Each row is a point. A path goes straight from each point to the next, and from the last back to the first. The post is the endless flat space through its rows: a point in 2 columns, a line in 3, a plane in 4, and so on, so that a path can go around it. Count how often the path circles the post. Going back the other way cancels.

Post (2 x 3):
20 16 7

-42 -1 -16
Path (17 x 3):
9 -23 -4

-46 -15 -37

-40 30 -32

-95 2 -28

10 -1 40

4 -3 -1

-15 -25 -39

-25 -17 -2

-33 12 14

-8 47 5

16 23 -21

-5 -4 -16

52 -15 10

-26 -7 -54

-3 35 -28

4 34 9

9 0 44
Times around: 1

Post (7 x 8):
-5 -12 55 -29 24 -11 31 2

63 17 -16 25 64 -7 -74 -16

-3 42 9 -36 5 22 22 26

5 7 -13 9 -6 -16 -20 12

23 -32 24 -31 14 -8 -2 6

-8 20 -22 3 -44 37 7 -35

7 36 36 -47 -22 -13 15 10
Path (29 x 8):
25 -5 66 -51 72 -12 11 -35

-12 -27 20 -17 -13 -16 -1 -8

4 95 40 -37 86 48 -4 42

0 8 39 -23 -11 12 -32 -44

17 -26 -54 -23 42 70 -25 5

1 24 22 -15 37 30 -5 -27

40 32 38 -62 -6 46 -37 -13

21 -7 -56 -11 19 9 -70 24

-20 37 23 -41 37 -30 38 48

-10 -32 13 -51 -20 3 70 50

43 67 -31 13 -63 68 6 -21

28 25 9 -12 -45 -22 14 41

-12 -35 46 18 12 -16 23 -1

-10 29 -12 -29 -45 -4 -17 53

22 31 13 -60 -17 15 -39 -65

30 5 -17 -28 -2 27 -4 -49

28 47 22 -42 -5 -19 7 28

44 18 18 -54 13 -6 46 14

20 7 -16 -19 -4 20 -2 -25

-2 8 59 -26 22 -9 44 9

14 51 -17 -22 47 5 41 34

-5 -9 -48 -33 49 -2 -16 40

6 4 -10 -20 48 39 -26 -15

-12 -15 91 -38 15 0 33 5

-34 -14 10 29 -23 33 27 9

-37 -12 64 -26 2 27 32 -53

10 -12 35 3 11 4 -12 14

18 35 -24 33 12 12 12 59

63 27 5 0 47 20 14 -36
Times around: 0

Post (11 x 12):
70 30 6 61 -19 -40 -16 -10 13 -42 20 2

-39 11 -43 14 -6 57 21 -16 -10 -37 18 -22

23 2 -37 18 -4 -6 -39 10 35 -11 29 -18

-46 16 0 11 29 -29 22 27 -16 -10 -19 29

-47 3 16 -12 50 -9 4 6 37 -21 20 -10

58 -10 -13 -2 -39 25 37 27 18 -32 -15 38

-22 38 -30 -42 -21 -14 25 5 2 11 -11 -11

-43 25 42 33 51 -1 -14 -4 -8 11 13 8

5 -40 32 20 -13 -12 17 3 -22 -1 -25 -15

84 48 -27 18 -52 11 -7 11 -6 -30 -41 -18

37 -2 37 25 -43 -44 17 38 51 -10 9 -16
Path (30 x 12):
-27 5 3 26 24 -1 2 26 -15 -41 48 16

-31 45 10 9 -50 -17 13 14 21 -3 35 11

-44 7 45 -3 3 1 53 -30 -37 -28 -43 -17

-33 -44 16 28 16 1 1 -54 -15 15 9 -9

24 -20 15 -13 -29 -4 62 -15 12 -94 -28 57

-9 63 11 -11 10 45 -19 32 1 -33 7 3

-56 -1 26 22 56 19 38 48 -34 -33 -30 0

66 -3 0 10 34 68 -29 37 81 -13 36 16

-62 6 0 14 -2 26 18 2 11 35 -7 -20

36 28 -14 8 -5 -40 17 7 -9 2 -30 23

-18 -38 -8 41 31 -2 43 12 -20 -63 -3 -21

57 33 -59 75 26 -18 -70 -1 38 -38 20 -30

-44 30 -2 10 -25 1 46 -14 -32 23 -76 -1

37 38 -16 -2 -60 -25 -7 13 22 -23 -25 33

2 22 -30 30 -55 -1 12 26 -42 -14 -12 29

-56 -1 12 -9 51 -46 6 8 -39 -2 -56 21

-5 1 56 31 28 46 31 -15 38 25 20 44

95 8 -91 15 16 -31 -59 6 36 -12 12 3

-30 74 -24 38 4 -77 15 32 14 25 49 24

7 1 -4 21 -9 -9 43 54 3 -49 16 36

-1 -6 3 20 12 -26 13 19 -23 -31 -21 40

-72 -19 0 -9 20 22 -44 -45 3 21 19 -79

-9 -19 44 43 -26 -4 37 22 5 -47 -13 8

-24 -31 22 51 -1 -4 -9 6 -34 -12 12 -36

44 24 33 35 10 -36 22 45 7 -43 22 -11

4 20 11 6 -13 -43 49 11 3 0 -6 11

23 -26 -51 22 -23 -58 43 -1 3 -31 -18 64

19 1 -77 -4 -64 -38 27 -3 29 -39 5 -20

48 3 -4 10 -31 -22 -8 10 56 49 6 -38

68 27 -42 19 4 3 -38 10 47 -10 47 -17
Times around: 0

Post (17 x 18):
-14 17 -16 9 -9 5 -12 -34 35 18 -35 2 47 -31 35 -14 -21 -6

27 -2 0 14 -36 -3 -11 -18 25 0 10 14 15 42 -5 6 -10 -19

-23 -26 -19 -19 -1 24 -5 1 16 -8 -7 -18 -24 29 -8 8 19 38

-4 22 -16 19 5 15 41 -35 4 10 33 7 -12 -28 -20 -4 8 -24

-14 11 -11 -5 -16 4 25 47 -2 8 -38 8 -4 12 0 -9 22 14

-19 -4 2 21 15 35 1 5 3 2 4 -24 -13 -20 11 6 6 -27

23 48 9 -37 7 9 -6 -4 13 -2 -26 8 -7 -10 -9 -35 12 -12

38 16 7 21 1 2 15 29 -7 39 -25 3 8 -10 18 -10 -6 16

2 -25 -19 -12 -26 -10 -8 -8 6 -20 -19 -22 37 38 -8 -13 -1 -6

30 -27 7 9 13 -13 -15 -4 -2 -14 -32 16 4 12 30 -8 59 3

-9 7 14 -6 21 5 -49 -28 -15 -27 -6 -1 -4 -27 -1 -7 -6 8

37 5 3 7 -3 -15 -4 20 2 -19 9 -6 -13 -3 5 16 9 3

10 -20 21 37 5 -18 10 -31 -11 29 -1 -2 6 -36 23 -11 -40 -14

-10 -8 16 27 20 -10 -19 21 22 -16 26 -15 -14 19 -39 13 13 13

-9 -9 -3 40 -10 15 -19 -22 6 -11 -11 -28 -6 -34 6 17 -23 18

32 36 49 17 -7 -21 9 9 2 35 13 15 11 -18 -21 -4 10 3

-20 -9 16 -27 6 31 32 -9 4 -7 7 0 -8 12 -17 -14 -37 26
Path (29 x 18):
-22 21 -1 -23 32 32 11 -3 55 -11 11 -11 1 -3 3 -22 21 13

-21 41 -1 4 -37 -29 -4 13 35 21 -36 24 -1 25 -47 -55 -4 14

43 -47 5 -4 33 31 -1 -34 -6 -1 7 -46 3 -37 16 -11 1 27

5 0 29 -18 6 22 25 -6 -21 3 -14 -7 -18 -46 3 -23 -42 -17

-22 12 -16 15 -2 23 -13 -1 35 21 -14 -10 41 -9 12 -14 -22 6

33 11 16 -1 20 -10 -46 -72 15 -15 -30 11 -14 -39 29 -43 3 -23

19 -44 24 21 15 16 -50 -29 -21 -46 -2 -39 -29 -34 -7 -7 22 -5

-17 23 29 20 8 -8 5 18 -13 31 -2 -15 1 -48 -30 -7 -12 5

-10 -3 -7 41 -11 0 45 -26 27 29 47 -4 31 -11 -17 20 -28 -23

-46 23 5 -20 -34 -38 -18 18 8 -6 28 17 21 49 -95 -5 -36 24

-23 -11 5 -3 -14 20 20 -14 -29 -42 6 -23 -26 -47 -15 -21 -5 -26

-26 -7 20 49 13 21 37 15 16 25 0 29 22 -1 37 -10 -18 -18

48 35 23 6 -17 -33 -33 -23 -26 9 -43 -49 25 -39 10 -25 -26 -19

13 -21 12 25 16 -26 29 -6 -27 2 4 9 28 -4 16 15 -3 -18

42 1 -5 27 -12 -2 -43 -3 35 9 -10 24 14 10 45 29 56 -35

26 12 -5 -26 -1 42 -5 18 14 34 -6 -25 -9 11 -25 -31 2 5

0 7 17 -3 14 -21 30 -5 14 29 28 19 -14 24 -22 -44 1 10

1 -11 13 21 -16 -1 56 -12 -20 28 -11 11 0 -24 21 -1 7 20

-19 20 7 16 19 39 6 -12 33 -1 -4 6 5 -14 14 15 13 -1

5 4 -4 20 -21 56 47 23 -8 -13 -29 -12 23 7 -11 -3 3 -34

19 29 -1 2 3 -11 -20 -34 32 12 15 66 16 0 14 -9 2 -16

-2 17 1 -30 -15 -37 58 12 -12 6 32 30 5 -7 -41 -5 59 45

20 29 -20 -27 -18 -7 -16 -33 1 -13 5 26 -9 -5 12 -19 16 -10

-19 -2 -3 4 10 15 -23 12 20 -4 -13 3 5 -9 8 -20 25 22

3 10 -18 56 -18 -2 1 -35 7 -17 -11 7 0 -43 34 3 3 3

4 -18 31 27 28 51 9 6 -17 -28 -28 -20 -18 -17 16 -1 13 3

-25 40 -4 5 18 -17 3 45 2 33 -25 19 4 -7 -27 -8 -2 39

-14 -16 35 -6 44 42 6 18 4 -3 -19 16 -15 -42 29 9 43 -14

19 28 15 17 18 3 -7 12 -12 9 26 -8 0 -68 8 -18 -56 -24
Times around: 3
